Rows are points. Before rounding, the points of a table are all equally far from one centre. They may lie mostly on one side of it. Where is the centre, to within rounding?
In the rows, zero is written as 128.

Points (7 x 2):
[[101 161]
 [214 131]
 [199  87]
 [134  69]
 [113  80]
 [109  85]
 [123 182]]
Centre: [153 128]

Points, 11 rows:
[[213 186 158 172  65 154]
 [120 146 159 182 152 111]
 [230 174 157 156 117 162]
 [183 152 203 147  93 117]
 [209 210 142 137  86 138]
 [119 113 164 160 145 203]
 [184 174  71 152  91 185]
 [193 205 178 171  71 176]
 [148 107 112 109  75 130]
 [122 155 121 120 137  98]
 [ 88 142 176 189 115 144]]
Centre: [149 160 141 151 104 161]

Points, 17 rows:
[[158  81 125  91 195 108  98 124 146 118 177]
 [ 67 104  64  83 204 111 158 165 208 124 178]
 [116 106 149 141 134 124 108 192 174  62 134]
 [ 75  59 142 127 173  42 128 172 142 160 175]
 [ 94 100  56 104 143 134 109 136 101 157 176]
 [ 29 120 166  98 159 109 118 123 119  95 137]
 [103 143 142 105 110  54 127 120 185 122 192]
 [ 82  86  92 110 108 105 101 139 127 176 121]
 [108 104 168  66 151 148  82 173 137 151 181]
 [132 113 170  99 167 184 111 134 174 121 206]
 [ 69  76 173 107 115  66 107 100 159 140 189]
 [ 59 147  76  84 148 142 113 138 115 113 151]
 [146 153 108 136 136 143 155 165 181 170 160]
 [ 65  87 174 131 133  79 194 112 156 137 206]
 [  7  80 133 133 158  98 148 136 109 128 196]
 [ 85 132 167 136 216 102 159 155 116 136 179]
 [ 56 136 180  87 209 123 143 179 177 122 174]]
Centre: [ 85  96 126 119 151 123 137 146 164 127 171]

Points:
[[ 84 159  66 150 158 140 116  85 173 119  79  19  98  48 130 101 120  97]
 [125 117  78  75 214 106 166  35 133 124 117  85 227  68 105  76 108 141]
 [104 138 129 175 167  89 142  75 168 134 121  89  96 104  76  83 112  40]
 [ 98 174  69 132 219  69 144 107 186  97  72 112 136  46 140 102 102 112]
 [168 132  56 151 203 122 113 116 163  72  62  64 182  65  92 101 142  80]
 [206 118 149 145 142 163 129 103 128 116  97  38 141  85 174 118 147 147]
 [131 144 152  88 157 107 147 100 170  85  81  49 126  27 161 121 172  85]
 [105 131 166 149 155 173 154 146 129  93  89   7 123 111  92 108 159 108]
 [115 134 128 160 215 162 104 107 205  70 134  91 203  92 144 121 155 131]
 [150  52 135 136 180 134 133 128 131  91 124  74  85 106 157 105 173  87]
 [122  89 114 163 187  34 122 120 125 137  60  66 133 114 177  66 143 136]
 [160 165 113  80 199 173 210  85 136 103 132  89 119  88 152 100  94 138]
 [136  95  91 138 156 157 102  92  95  60  91  66 138  95  91  36  62  98]
 [ 96 149 164 182 217  97 131  81 128 110  94 111 221 106 105  74 162 178]
 [ 77 130 108 199 211 137 107 109 148  89 106  89 214 106 153 111 170 126]
 [142 122 104 160 153 162 158 105 177 148 111 129 164 104 130 116  98  43]
 [139 178 110  72 162  87 132 105 112 113 133 139 159  34 147  39 114 145]
 [147 110 148 167 149 132  87 127  88 148 108  65 101  59 145 138 131 134]
 [153 117 154  83 160 122  99 164 187  83 117  40 121 103 137 113  98 124]
 [136 117 107 109 152 100  83 117 163  33  42  96 150 119 113  61 127  85]
 [153 166 180  83 162 128 151 134 158 183  81  89 138 121 126  69 118  83]
 [171 101 160 147 133 139 133 107 129 176 110  94 140  62 154  46 100  78]
 [166 140  65 137 158  76 102 134 166  98  78 101 159 104 144  82 206 108]
 [138 126  84 174 189  69 104 146 150 106 144  79 203  81  68  95 117 104]
 [116 168 112 123 152  97 152 117 148 108  60  86 178  94  46 105 120  45]]
Centre: [119 126 118 125 170 121 137  95 140 114 103  85 148  95 117  85 131 130]

Points, 30 rows:
[[ 73  87 148 158  70 111 116 220 131  95 155  64 137 161 126 138  63 163
  131 127 105 165 150 133]
 [ 96  93 170 165  77 128 104 208 104 154 169  94 174 130 150 131  94 153
  120 109 153 137 130  71]
 [ 60 112 147 134  70 132 110 218 115 102 146  77 171 170 122 142  79 145
  164 157 115 115 143 148]
 [122  87 124 166  95 130 155 226  89 149 145  57 128 148 187 137 140 177
  134 111 137 125 126 176]
 [ 75 126 112 167  93  96 182 249 161 145 139 137 107 162 161 170 119 165
  127 163 141 154 128 128]
 [106 172 183 155 114 172  97 217 112 177 171  98 138 111 126 161  86 110
  155 126 135 135 152 139]
 [124  86 129 109 142  94 156 180 169 178 180 141 140 140 152 189  81 185
  107 141 137 161  91 165]
 [ 99 136 114 131  85 164 131 224 138 134 139  57  94 196 146 173 105 133
  138 126 134 127 165 203]
 [ 71 118 106 124  93 113 158 202  89 155 108 113 166 163 101 149 162 212
  125 147 175 133 126 182]
 [ 93 101 136 115 176  90 171 192 122 128 149 131 165 156 196 155 113 164
  109 120 143 154 115 125]
 [ 79 140 162 145  72 130 118 220 117 106 153  91 159 147 174 148 165 218
  121 124 131 126 105 129]
 [131  91 152 129  86  80 127 228 119 139 137 146 146 154 139 160 104 153
  116 100 158 164  70 101]
 [ 76 157 150 119  85 158 145 207 128 182 181 120 157 185 155 121  75 137
  131 187 162 123 152 152]
 [134 132 124 185  98  95 174 192 150 171 161 122 120 163 107 189  82 138
  139  80 132 131 101 189]
 [142 125 134 149  72  94 150 233 116 149 171 106  82 122 113 139 137 208
  112  95 184 166 129 157]
 [ 84 153 112 164  99 123 188 189 100  98 109  79  78 148 121 166  84 174
  121 109 156 124 146 125]
 [ 68 157 164 141 101 128 114 197 112 160 139  94 162 114 121 131  70 129
  150  66 178 105 136 144]
 [130 110 185 166  93 131 112 233 158  88 156  68 152 178 129 154 137 134
  124 111 143 158 161 135]
 [131 111 140 177 130 103 132 139 121 101 191 122  96 138 143 153  92 122
   84 107 119 172 153 111]
 [ 84 102 103 152 122  80 149 166 115 124 142  98  84 212 157 194 125 163
  151 136 158 147 114 154]
 [100 155 162 146  57 149 147 173 116 175 196 119 116 164 151 196  90 127
  119 172 169 132 145 151]
 [ 98 100 118 123 128  98  92 165 103 105 164  68 164 112 150 151  74 166
  164 101 167 126 145 155]
 [ 85 137  87 142 133 118 118 209  80 139 126 113 118 128 184 159  69 202
  154 149 111 163 141 142]
 [ 76 152 141 166  86 102 137 184 100 124 195  90 175 146 177 137 113 197
  139 128 129 112 186 159]
 [106  98 149 103 128 106 119 192 104  96 151  97 152 136 157 167  88 110
  122 150 109 152 161 198]
 [ 70 152 168 151  61 135 135 175 108 212 125  90 129 126 101 152 129 170
  102 155 171 113 139 101]
 [122 127 133 131  87  77 134 183 143 119 187 121 179 106 132 115  61 167
  164 139 121 164 128 167]
 [100 108 121  84 114 132 120 218 125 143 154  87 124 144 172 180 107 122
  100 150 196 126 103 127]
 [ 40 113 184 138 118  95 147 199 146  93 141 103 121 119 122 130 107 133
  115 137 149 168 174 130]
 [100 172 157 129 181 108 132 214  99 124 191  79 136 157 151 137 102 163
  108 112 117 102 109 156]]
Centre: [112 132 136 137 112 127 123 178 133 149 142 116 128 155 126 143 113 166
 120 125 138 139 140 145]

Points (28 x 24):
[[118 124 183 163  68  95 151  61 168 165 190 183 125 107 154 107  93 164
  197 147 208 162 171  99]
 [146  99 143 152  96 141 103 111  96 100 158 115 179 143 167  73 110 182
  165 160 206 103 112 115]
 [149 141 188 119 115 146 104 138 209 137 193 150 115 172 123 111 194 131
  138 107 188  97 139 162]
 [149  96 179 114 100  61  82 100 198 158 200 156 174 139 120  56 124 145
  216 159 124 109 117 109]
 [152 118 184 107 101 124  97 158 121 131 205 181 142 158 184  50 155 135
  164 176 134 157 130 124]
 [153  94 149 133 111  90  93 127 160 114 242 187 163  84 102  75 129 149
  197 141 180  94 160 153]
 [214 106 169 123  43 111  79 134 185 110 210 171 148 131 134  54 153 130
  194 119 154 129 159  88]
 [207 175 180 153  95 116 118 117  94 150 192 169 162 143 156 116 157 143
  186 170 125 122 147 152]
 [162  90 191 121 108 109  82 129 156 115 218 180 145 108 113 100  94 199
  175 159 156  84  94 149]
 [150 115 154 161 114 142  70 100 152 109 175 181 125 159  91  66 136 181
  134 165 167  77 134 154]
 [175 149 212 144  72  48 122 107 130 145 206 180 186 118 152 107 139 160
  181 148 182 137  72 147]
 [153  55 145 219 101 137 104  97 143 135 228 142 135 151 113 115 141 111
  187 162 183 109 122 126]
 [215 131 164 163  60 120 120 103 183 139 213 119 119  95 144  53 132 129
  204 141 140  96 135 146]
 [186  91 155 157  79  87 124 101 129 109 219 174 137 193 141 126 150 164
  143 134 182 160 196 132]
 [123  66 143 127 117 108  94  81 121 126 210 183 115 166 161 113 192 150
  194 123 167 100 121 109]
 [194 114 165 163  60 134 143 138 146  88 221 155 120 145 134  96 120 173
  182 196 113 141  96 104]
 [127 108 201 134 125  97 131 167 165  92 226 170 110 109 121  56 139 150
  188 144 152 109 111 130]
 [ 97 102 153 172  74 128 126 149 122 112 249 166 122 124 152  85 111 144
  161 133 166 101 128 172]
 [178 123 131  82  99 154  78 109 144 200 167 127 119 112 109 102 169 183
  191 159 202 151 105 113]
 [190  91 177 114 104 111  80 153 139  80 202 172  84 161 116  62 111  81
  158 122 126 126 130  93]
 [180 105 189 154  60 116 130 142 172 103 198 159 119  95 145 100 151 156
  130  81 192 109 133 168]
 [141 103 176 148  97 111 106 107 209 171 174 111 194 105 115 102 161 168
  187 144 182 103 120 157]
 [113  89 187 161  69 103 152 126 149  81 200 200 144  76  97 103 145 102
  159 102 193 113 110 103]
 [162 104 154 189  58 133 156 110 147 148 178 159 147 140 117  73  54 135
  155 138 129  94 150 132]
 [157 109 168 130  60 120  90 110 100 106 164 146 127 162 146  65 100 131
  187 193 107 138 151 174]
 [181  93 205  81  49 140 116  98 175 119 189 145  98 137 162 119 119 166
  138 190 194 124 128 170]
 [180 101 201 105  85 132  90  96 171 131 144 181 155 127 128  74  89 180
  110  93 156 129 127 103]
 [118 100 176 126  92 119  73 130 157 102 184 176 128 163  60  62  88 137
  188 183 118 144 113 157]]
Centre: [147 136 151 120  85 110 110 102 150 124 187 141 131 134 118 118 120 121
 162 140 170 140 119 116]

Points, 28 rows:
[[126 158  89 133  95 176 139  72 138 103 107  67 144  77 155 120 152 167
  132  96 173 107 135  33]
 [156 161 112  41  88 126 160 147 121 166 106 130 113 134 138 130 169 140
  103 118 222 105  80  67]
 [ 93 136  91 100 120 152 141 135  59 155 101 107 130 133 131 124 117 114
  125 140 107  47  76  22]
 [134 116  90  21 143 136 157 110  86 157  57  85 151 123 182 119 111 132
  130  75 177 109  91  58]
 [ 84 117 101  34 130 133 164 145 101 153  90  65 177 150 123 152 171 133
  123  84 165  91  97  48]
 [124 165  94  96 152 163 126 173 120 112 106 115 126  62 115  91 168 163
  174  88 135 110  71  71]
 [116 130  66  85 118 128 190 113  80 178  53  88 120 139 168 140 164 172
   76 117 154  84  81  73]
 [143 172  75 112 108 124 139 121 161 171  95 104  68 118 139 127 160  92
  146  93 124  81 111  32]
 [166 143  94  99 191 154 124  94 109 166  62  70 127 133 159 110 141 140
  101  96 167 111  86  13]
 [110 124  90  32  82 125 166 132 144 143  85  97 175 156 124 121 147 171
  157 116 147  67  66  43]
 [ 56 140 110  88 152 109 168 148 149 103  78  88 137 105 120 141 171 124
  104 105 199  96  38  60]
 [131 157  81  82 136 184 177 114  95 136  77  72 163 147  93  70 159 126
  141  95 157 121  95  42]
 [102 148  82  52 145 130 143 149 115 131 153  91 113 117 142 116 154 150
   95 151 223  67  81  38]
 [111 104  95  47 112 179 127 157 105 119  36 111 146 134 165  93 186 136
  141 116 146  89 125  60]
 [148 105  99  98 153 132 133 128 119 168  59 141 134  98 113  89 157 164
  122 128 214  53  74  66]
 [121 131 105  60 176 124 148  98 110 146  89  84 149 129 125 112 163 167
  145 167 124  94 120   7]
 [113 161 127  94 145 118 175 115 135 171 106 104 180  76 154 124 154 146
   92  69 207  62  37  84]
 [ 76  89 121  81 118 135 119 145 130 171 104  76 137 143 150 133 169 124
  112 168 144 136 102  31]
 [136 146  49  63  97 141 155 140 131 142  66 116 165 106 109  95 177 118
  141  92 163  34  56  46]
 [152 189  94  69 134 114 155 126  90 148 123  86 183  81 171 136 147 144
   96 120 209  93 108  32]
 [156 172  97 136 156 124 127 152 157 148  86  89 134 154 154  55 205 160
  100 102 139  86  85  63]
 [162 127  97  73 111 118 149 141  73 141 102  79 183 121 164 115 145 154
  136  94 224 108  82  41]
 [112 129  63  83 129 136 147 169 119 117  31  80 148 170 123 107 168  89
  111 105 158  82  99  64]
 [111 119 136  42 152 122 149 104  82 108 111 100  83  98 131 107 167 159
  156  89 166 111  83  41]
 [ 80 126  48 149 150 137 153 161 101 163  73 118 140  97 160 122 154 162
  107 134 142  92  60  51]
 [ 81 182 114  39 124 107 141 170 137 156  96  90 132 149 147  88 160 109
  114 130 203  66  98  37]
 [100 163  45 120 128 113 122 170  78 138 127  91 151 110 136  99 137  92
  166 156 175  78  85  54]
 [136 146  56  96 119 109 191 129 141 140 117 128 148 155 140 146 160 131
  130  65 121 126  68  49]]
Centre: [116 150 100  93 127 132 130 107 125 136 100  98 142 118 155 111 158 127
 127 120 155  92  83  81]

Points:
[[ 90  74 157 130 105 152  85 142 214  86 108  98 146 233 198 117 113 163
  136 136 165 139 144 116]
 [ 80  85 156 100 147 173  93 169 145  97  58 177 124 165 153 122  65 125
  134 185 145 128 129 155]
 [109 116 166 134 141 179 138 174 200  96 178 155 149 208 153 126  81 142
   71 116 152  84 152 131]
 [ 49  99 176 119  75 201 119 122 168  87 154 117 168 163 169 165 136 140
   70 123 165 149 127 117]
 [ 82  98 128  69 108 184 101  99 160  93 114 115 172 181 164 154 118 188
  185 110 212  96 160 146]
 [ 86  55 184 107 115 212 108 119 136  59 187 171 143 210 152 127 109 180
  128 179 165  91 147 126]
 [ 92 105 180  85  75 165  83 145 155 143 114 133 158 232 105  97  63 188
  130 174 130  64 151 153]
 [ 79 108 179 126 124 150 169 129 151 124 176 117 131 249 153 165 152 126
  129 118 155 120 112 148]
 [ 55  44 188  94  80 131 126 130 128 105 115 134 113 161 139 168 137 225
  117 168 163  78 172 128]
 [105  32 199  91 107 197 104 131 181  93  78 169  98 172 108 113 123 169
  126 161 186 104 182 133]
 [ 84  82 208 160  95 159 131 130 177  96  93 168 149 229 169 157 104 175
  133 166 167  70 176 121]
 [ 98  91 158 123 117 143 165 164 190 168 101 150 123 171 162 203 157 104
  136 165 143 128 146 135]
 [ 18 112 166  92  83 186  94 178 144  86 117 158 135 170 144  78 150 192
  147 125 167  66 158 115]
 [ 26 114 173 120 117 144 113 151 114  70 103 114 134 184 151 171 119 166
   88 130 112 119  88 122]
 [ 80  29 205 128 120 141 109 124 137 135  80 174 142 125 188 118 108 179
   73 108 130  73 165 157]
 [ 38  62 191  68 111 159 141  90 160 144  48 149 165 170 154 118 125 196
  129 141  88  56 160 143]
 [ 59  77 174 106 113 217 165 132 166 102  78 161 141 138 183 132  87 177
  151  84 191 103 138 127]
 [ 92  77 154 101  67 129 134 151 166  74 132 121 134 244 184 116 125 124
  126 189 108  90 160 107]
 [ 92 102 159  65 104 163 128 150 186 133  86 164 129 198 206 125  96 163
  161 167  88  82 162  95]
 [ 78  74 177  97 124 144 104 155 136 130 154 173 129 206 144 183 117 151
  179 148 113  98  76 174]
 [ 67  78 184 124  76 131 119 162 113  64 111 120 176 175 192 124 117 205
  158 118 118 106 166 179]
 [ 28  46 163 120 136 106 120  97 155  69 123 120 146 132 171 150 146 161
  136 162 129  46 156 145]
 [ 66 112 123 118  97 201  86  98 166  93  85 174 132 161 173 135  99 138
  153 140 172 152 102 166]
 [ 91  38 166 140  92 178  83 103 174 116  59 107 150 190 157 181  95 199
  148 140 184  90 125 145]
 [ 66  73 190  70 121 163 116 107 177  81 145 145 158 168 164  72  97 201
  100 150 133  56 121  74]
 [ 56  81 201 101  97 199 116 145 157 105 147 124 154 178 142 174 140 166
  114 219 146 113 164  98]
 [ 66  86 218 141 105 110  84 131 152  93  83 169 158 207 168 148 140 135
  119 124 110 144 147 129]
 [ 93  65 105 129 167 186 121 216 171  84 184  97 144 165 153 113 107 151
  117 112 108  92 173 103]
 [ 81  88 145  87  81 180  96  81 168  57 101 146 126 158 142 132  82 192
  103 164 140 159 151 120]]
Centre: [101  74 137 128 114 168 128 128 144 124 117 135 158 164 127 115 133 154
 133 130 125  96 137 124]

Points, 31 rows:
[[129  53 108  73 101 158 126  59  69  58 115  79 149 119 135 118  81 123
  146 142 118 159 101 187]
 [166 132  84  76  94 117 104  99  59  42  84 140 172  96 143 130  92 174
  158 136 134 116 103 190]
 [154 119 145  62  53 163 166  91  71  61  93 104 168 138 157 127 101 220
  138 135 143 154  99 166]
 [185  68 110 108 100 137 143  57  85  48 105  93 182  66 115 192 105 161
  131 154 150 125  67 116]
 [193  82 104  50  93 130 104  69  81   7 101 141 171  71 136 151  97 129
  115 112 158 162  67 145]
 [191 115  74  66  77 119 164  83  79  63 125 131 125  69 139 153  96 122
  125 147 133 110 122 184]
 [151 103 137  92  96 135 124 104  99  41 155  82 171  53  84 153 115 176
  155 147 107 120 113 193]
 [164 113 143  44  84 106 144  73 125  55  94 144 163 103 137 165 121 163
  126 141 132 143 111 213]
 [171  93 105  68  77 164 148  95  85  13 113  86 181 116 122 125  91 167
  112 104 140 128 115 206]
 [170 113 123 116  60 155 135  99  72  50  57 140 197  65 127 155 102 145
  143 140 149 136  85 207]
 [147  78 107 122  90 155 137  95  46  65 102 101 188  50 124 149  83 187
  173 116 159 158 127 158]
 [192 102 118  88  59 156 147 115  45  46 116 129 174  89 130 160  90 160
  185 118 146 149  99 188]
 [154  67 102  61  61 123 121 105  77  44 125 108 160 121 188 137  76 144
  130 138 127 138  99 202]
 [157  59 116  82 110 116 118  86  72  39 105  96 147  67 171 139 121 109
  153 137 114 132 129 191]
 [178  96 116  61  93 142  96  69  48  37 110 141 170  99 143 160  95 182
  112 120 143 129  97 196]
 [124 100  87  67 101 156 122  58  36  57  93 145 134  78 167 178  55 112
  139 131 136 139 109 155]
 [135 106  73  90  86 121  85  53  81  88  67  80 173  57 132 119 115 165
  146 147  99 131  58 149]
 [194 132 121  58 106 163 140  93  81  32 107 159 184 115 139 121  80 187
  104 119 139  99 100 156]
 [186 103  93  74  68 126 169 132  96  43 106  89 180 113 138 158 133 171
  179 116 123 142  87 184]
 [158  98 107 104  76 145 116  51  92  35 123 114 171 109 159 146 122 155
  160 142 140 142  73 191]
 [175 104  97  77  71 132 135  35  87  15  95 110 131  71 135 136  86 171
  106 111 125 159 110 165]
 [128 103  97  69  50 117 130  71  88  54 107  83 174  53 163 182 115 144
  150 128 137 126  80 214]
 [192 134 140  45 112 137 123  65  75  36 124 110 166  67 116 169  57 124
  126 150 179 118  72 163]
 [159  98 156  54  64 136 102  97  76  47  84 103 181  96 153 156 118 193
  129 158 134 112  66 203]
 [166  87 100 136 109 117 117  95  58  37 103 110 183  83 135 138 134 135
  166 121 129 143 105 185]
 [172 128 100  42  66 124 135  91  87  25  94 109 184  57 171 179  98 156
  130 147 111 143 109 182]
 [133 107 135  61  60 137 175  82  97  38 122 136 184  80 141 168 102 185
  150 148 155 137  48 152]
 [151 111 126  65  52 136 116  98  28  40  83  95 129 100 183 169 121 177
  151 141 126 145 105 179]
 [157 138 112  51  93 170 164  80  48  65  59 103 193  72 139 148  98 131
  149 131 127 189  46 167]
 [163  84  97  87  70 128 124  59  80  79 108 116 186  63 109 154  82 122
  148 165 133 155  46 173]
 [179  95 102  64 128 145 111  71  83  34 109 123 168  60 162 146  97 169
  110  99 160 139 106 213]]
Centre: [141 123 138  84  93 152 117 125 106  97 102  95 143  85 138 154 100 135
 113  94 134 136  89 130]

Points, 30 rows:
[[128  83 169 179 121 153  97 125 159  92 111  83 119 180 176  89 106  45
  167 161 212  75 188  80]
 [136  76 190 155 151 148 113 142 144  78 137 107 116 132 168  67 159  70
  150 162 216  60 171  60]
 [157  65 186 129 109 123 102 151 143  79  84  44 135 167 172  86 150  86
  174 136 206  48 163  83]
 [114  90 160 147  99 160  71 134 172  99 148  65 133 143 159  77 135  71
  132 136 196  58 198  91]
 [115  91 177 133 114 141 113 125 143  97 135  61 114 197 193  79 133  82
  200 156 200  62 181  89]
 [141 116 132 163  81 143 131 129 137  82 111  89  93 202 190  63 126  82
  172 142 234  76 167  67]
 [147  81 189 134 107 168  75 137 153 107  93  82 113 183 192  78 131  59
  146 139 191  88 155  76]
 [112 125 197 130 121 168  82 107 133  91 115 119  89 150 168 101  89  46
  166 152 188 100 186 108]
 [163  80 173 122 161 154 125 104 135  85 133  96 106 195 164  46 120  80
  136 148 175  46 186 103]
 [120  83 159 164 124 149 123 141 157  77 112  74  81 180 185  70 135  42
  162 141 194  94 203  82]
 [128  86 153 170  93 165 113 134 146  93 134  83 122 160 201  84 142  63
  142 157 205  80 198  58]
 [142  92 153 158  95 144 113 122 144  72 178 106  84 171 166  83 116  69
  134 160 195  74 181  63]
 [150  80 174 144 126 140 105 132 131  80 153  79 117 180 195  95 140  69
  152 164 204  43 159  63]
 [138  74 156 134  74 133  65 148 182  98 103 112 101 177 159  78 137  78
  140 159 198  62 156  71]
 [158  83 154 161  95 158  96 137 164 110 133  74  81 162 190  86 152  40
  139 169 193  87 167  82]
 [180  94 184 138 117 177 109 119 153 111 134  96 105 169 166  80 134  72
  156 117 214  52 147  74]
 [148 102 179 134 100 151  65 133 129 118 126 116 108 163 162  61 152  36
  161 144 188  52 176 119]
 [123  90 157 166 120 160 108 109 170  81 133 102 115 182 210  65 128  85
  159 157 221  93 158  53]
 [138 108 194 156 110 141  76 106 164 104 119  60 118 164 177  44 126  44
  169 147 200  55 161  89]
 [124 108 180 126 109 164 113 134 157  87 120  63  88 184 213  89 126  65
  160 149 188  91 202  75]
 [134  86 163 141 136 131 114 132 154  93 147 121  72 173 212  73 181  75
  174 161 209  91 157  65]
 [129  69 156 105 118 157 101 112 127  95 118  74  98 168 219  67 123  69
  119 184 215  65 152  88]
 [136  86 151 111 112 137  92 143 167 114 116  39 120 144 224  70 141  73
  194 125 244  83 189  96]
 [129 120 198 196  92 154 123 135 138 123 121  87 126 158 214  82 149  84
  166 145 208  42 164  81]
 [133  79 174 149 112 149  73 116 146 104 122  91 102 182 153  61 137  84
  158 157 188 119 204  92]
 [139  76 158 159 131 152  74 113 139  96 108  90 133 153 166  73 146  35
  153 154 182  82 183  72]
 [127 113 147 169 104 110  95  95 165 104 144  72  83 166 208  75 122  65
  161 180 211  52 172  55]
 [147  53 161 160 106 118  86 172 159  77 132 123 130 163 165  51 135  86
  171 164 184  64 189  81]
 [136 101 166 128 101 152  90 157 155  46  92  97 112 159 174  81 144  67
  158 133 212  73 184  61]
 [122 133 203 127 117 143  96 105 163 117 129  86 106 171 223 121 135  54
  157 169 199 101 186  68]]
Centre: [146 119 151 132 121  83 136 126 158 109 112 108 124 126 191  85 116  94
 135 132 189  93 158 128]
